Each row is a point. The last column is the point's height on a tilted bowl or saddle (a function of degree 2), plus a little noise. Along how many of its main directions does it bend up, bend down or stay straight?
In the rows, 128 means zero.

Points (12 x 3):
[[162 148 148]
 [139 121 143]
 [ 81 116 139]
 [137 175 192]
 [148 119 146]
 [162 169 175]
 [ 74 137 142]
 [133 109 151]
 [ 52 121 134]
 [112 129 139]
 [138 110 152]
 [166  99 174]]
Directions: 1 up, 0 down, 1 straight

Points (16 x 4):
[[138 128  88 139]
 [174  85  98  94]
 [ 77 187 147  86]
 [113 158  96 137]
 [128 105 107 128]
 [180  83  92  89]
 [146 149 174  86]
 [169 110 151  66]
 [116  88 155 100]
 [144 140 130 114]
 [ 94 164 146 104]
 [122 171 140 121]
 [101 128  90 122]
 [170 121 117  87]
 [118 145 132 121]
 [ 91 170 158  97]]
Directions: 0 up, 1 down, 2 straight

Points (23 x 5):
[[153 139 135 165 130]
 [127 119 104 107 129]
 [111 122 119 133 138]
 [176 126 151 125 133]
 [110 121 113 180 125]
 [142 123 156 118 147]
 [165 126 108 180 114]
 [156 158 123 112 116]
 [126 104 122 145 145]
 [ 56 138 134 120 104]
 [136 102 157 172 142]
 [152 219  94  84  25]
 [105 129  91 170 115]
 [134 123 114  87 122]
 [183 177 135 164  94]
 [140 131 119 109 131]
 [168 125 201 121 145]
 [124 183 108  69  69]
 [137 133 127 182 125]
 [ 85 133 171 125 139]
 [ 95 111 125 123 137]
 [ 85 126  76 122 105]
 [152 177  91 105  78]]
Directions: 0 up, 3 down, 1 straight

Points (46 x 7):
[[133 192 150 168 220 109  78]
 [121 110 185 202  80 119  70]
 [119 101 147  63 123 128 130]
 [ 75 122 130 164 132 143 107]
 [108 127 190 103 116 143  99]
 [ 93 119 100 102 120 181 131]
 [101 123 135 179 145 149 104]
 [156 113 144  96 104 154 132]
 [148 128  73 113 145 101 111]
 [128 188 151 153 160 133 104]
 [141  94 117 123  69 126 119]
 [130 116 148 125 166 162  93]
 [144 136  85  84 136 165 148]
 [170 161 134 119 173 161  94]
 [102 170 110 109 166  94  99]
 [163 139 172 168 159 113  98]
 [173 166 130 113 124 153 124]
 [140 105 163 109 125 164 105]
 [133 133 108  81  60 123 148]
 [171  78 143  83 144 114 101]
 [144 170 133 160 159 117 105]
 [103 106 118 104  93 110 139]
 [113 151 123 117 120  79 126]
 [145  80 156  77 108 178 115]
 [130 167  76 162 167 128  89]
 [ 95 123 177 178 114 115 114]
 [105 164 154 171 128 140 109]
 [163 127 181 151 143  97 107]
 [111 102 135 126 102  90 142]
 [ 93 128 115 107 103 142 131]
 [141 121 169 133 110 119 114]
 [118  80 113  53 149 111 124]
 [142 177  91 102 109 101 106]
 [145 121 194 137 127 164  81]
 [132  95 153 113 130 116 123]
 [125 117 166 118 137 154 106]
 [ 67 116 177  60 180 154  32]
 [137  89 156 181 140 153  69]
 [182 127 122 145 162 162  70]
 [102 113 155  97 113 113 126]
 [102 140 128 132 124 101 132]
 [135 150 106 109 188 119  90]
 [123 118 111 158 110 138 113]
 [131 160 152 153 188 163  88]
 [ 61 148 140 163 149 118 117]
 [144 143 102 130 167 169 103]]
Directions: 1 up, 4 down, 1 straight

Points (47 x 7):
[[110 107 154 109  69 102 148]
 [156 151  87 108 117 160 165]
 [149 138 187  79 175 155 188]
 [ 89 183 152 103 156 172 137]
 [111 119 158 103 131 123 142]
 [114  72 126 155  91 139 145]
 [ 82 179 132  91 116 145 146]
 [157  74 138 167 156 123 161]
 [131  72 139 144 109 184 153]
 [165 156  95 105 129 130 157]
 [143 123 121 113 169 137 145]
 [130  83 139 126  87 131 134]
 [151 113 152 153  92 145 151]
 [139 138 144 108  96 124 145]
 [107 135  87 139 108 133 145]
 [140 170 158 161 149 132 153]
 [144 108 123 186 142 107 151]
 [ 94  86 133 143  52  85 163]
 [121  96 118 116 140 135 139]
 [118  74 122 133 119 109 140]
 [ 86 110 153 132 152 126 146]
 [105 132 158 167 120  89 159]
 [114  92  39 114 162 141 190]
 [153 157 141  91 157 120 156]
 [148 112  93 136 145 153 150]
 [ 90 116 132 126 166 155 142]
 [132 159 128 146 157  79 139]
 [208 156 113 120 175 125 175]
 [132 108 130  80 143  82 158]
 [ 88 168 142 115 182 103 147]
 [144 129 149  81 121 103 156]
 [186 146 109 139  82 102 166]
 [145 140 120 143 152  82 136]
 [140 101 145 120 110 150 138]
 [136 117  42 109 211 103 182]
 [123 123  70  96 148 154 162]
 [127 136  70 136  96 117 155]
 [ 73  97 140 131 141 108 155]
 [128 137 111 184 146 148 152]
 [ 89 104  92 130 143 141 148]
 [ 90 200 189 124  84 194 171]
 [140 161 169 138 104 125 161]
 [116 160 139 170 128  91 152]
 [110 128 138 102 176 118 148]
 [149 130 132 146 154 108 138]
 [137 110 185  88 195 150 195]
 [ 91 102 134 202 157 133 177]]
Directions: 4 up, 0 down, 2 straight
